Rows are points. Each copy is the shape, with its points in the same order, stretched, turned, moved and blurred by noise. Is it also mirrored, or only turned?
In the rows, 128 means zero.

Shape (6 x 2):
[[135 153]
 [ 96 124]
 [177 148]
 [146 146]
 [133  94]
 [ 60 119]]
Copy 1 (6 x 2):
[[152 126]
 [122 159]
 [164  81]
 [152 108]
 [110 113]
 [106 192]]
Copy 1 is: only turned
Copy 2:
[[117 158]
 [156 106]
 [ 72 162]
 [102 151]
 [113  71]
 [192  89]]
Copy 2 is: mirrored

Shape (7 x 2):
[[153 119]
 [125 128]
 [136  98]
 [ 90 169]
 [122 151]
 [119 105]
 [167 204]]
Copy 1 (7 x 2):
[[135 137]
 [119 123]
 [119 149]
 [109  90]
 [122 110]
 [111 141]
 [165  79]]
Copy 1 is: mirrored
Copy 2, 7 rows:
[[135 114]
 [153 135]
 [115 143]
 [195 150]
 [173 127]
 [139 153]
 [206  47]]
Copy 2 is: only turned
Copy 3:
[[122  96]
 [138 125]
 [153  96]
 [114 195]
 [114 152]
 [162 112]
 [ 33 139]]
Copy 3 is: mirrored

Shape (8 x 3):
[[139 151 143]
 [109 156 131]
 [143  98  79]
 [108 166 148]
 [116 140 154]
 [106 118 138]
 [ 89 188  88]
 [113 105 103]]
Copy 1 (8 x 3):
[[166 122 134]
 [184 141 114]
 [ 84 161 114]
 [199 129 113]
 [177  97 114]
 [160 110 102]
 [200 211 102]
 [128 140  95]]
Copy 1 is: mirrored
Copy 2:
[[117 123 163]
 [ 95  91 132]
 [137 151 102]
 [ 93  84 148]
 [126  85 148]
 [132  79 126]
 [ 29  91  92]
 [133 101  99]]
Copy 2 is: only turned

Shape, 9 rows:
[[100 137  86]
 [ 86 130 113]
 [121 161 164]
 [155 105 175]
 [127 160  79]
 [111 118 105]
 [199 155 145]
 [154 101 199]
 [116 129 116]]
Copy 1 (9 x 3):
[[117 176 156]
 [144 152 158]
 [149 115 111]
 [140  54 125]
 [ 90 183 134]
 [123 143 157]
 [ 83  92  88]
 [156  30 119]
 [128 137 145]]
Copy 1 is: only turned
Copy 2, 9 rows:
[[ 94 144 102]
 [119 140  92]
 [138 103 118]
 [175 136 131]
 [ 75 126 121]
 [120 144 107]
 [124 115 173]
 [193 129 132]
 [116 137 109]]
Copy 2 is: only turned
Copy 3:
[[ 61 107 104]
 [ 75 104 125]
 [117 156 171]
 [173 162 138]
 [ 50 135  97]
 [ 94 113  98]
 [144 208 124]
 [202 163 152]
 [ 98 129 115]]
Copy 3 is: only turned

Shape, 8 rows:
[[137 148 202 140]
 [115 131 141 175]
 [142 161 108  45]
 [130  81 130 113]
 [153  82 126 106]
 [105 140 161 121]
 [ 98 143 115 119]
 [151  91 130 101]]
Copy 1:
[[ 60 152 174 157]
 [ 82 103 155 106]
 [171 193 118 128]
 [164 126 181 135]
 [165 133 169 158]
 [115 150 165 107]
 [143 139 139  83]
 [160 140 170 159]]
Copy 1 is: only turned
Copy 2, 8 rows:
[[144 128 154  33]
 [151 159 141 118]
 [131  47  82 114]
 [ 90 133 156 150]
 [ 63 117 142 134]
 [163 116 152  93]
 [174 115 130 140]
 [ 73 113 143 124]]
Copy 2 is: mirrored
Copy 3 (8 x 4):
[[142 144 185 142]
 [172 149 156  97]
 [ 21  53 114 112]
 [111 147 102 128]
 [119 135  91 147]
 [ 96 133 162 100]
 [ 87 111 141  74]
 [109 129  99 143]]
Copy 3 is: only turned

Shape, 9 rows:
[[193  71 107 105]
 [106 163  82  32]
 [162 153 142 127]
 [102 140 128 132]
 [147  87  66 114]
 [ 99 164 102 134]
 [134 147 148  79]
 [149 137 116 106]
 [120 169 130 137]]
Copy 1:
[[197 128 154 145]
 [ 89 156 175 181]
 [138 128  93 146]
 [102 106 126 122]
 [165  97 174 151]
 [ 95 102 123 143]
 [119 162 127 142]
 [138 131 130 149]
 [104 112 104 140]]
Copy 1 is: mirrored
Copy 2, 9 rows:
[[109  80 100 195]
 [154  11 183  97]
 [111 111 112 107]
 [143 123 163 114]
 [168  67 124 175]
 [176 107 160  92]
 [102  75 146 116]
 [130  79 124 130]
 [150 118 148  82]]
Copy 2 is: mirrored
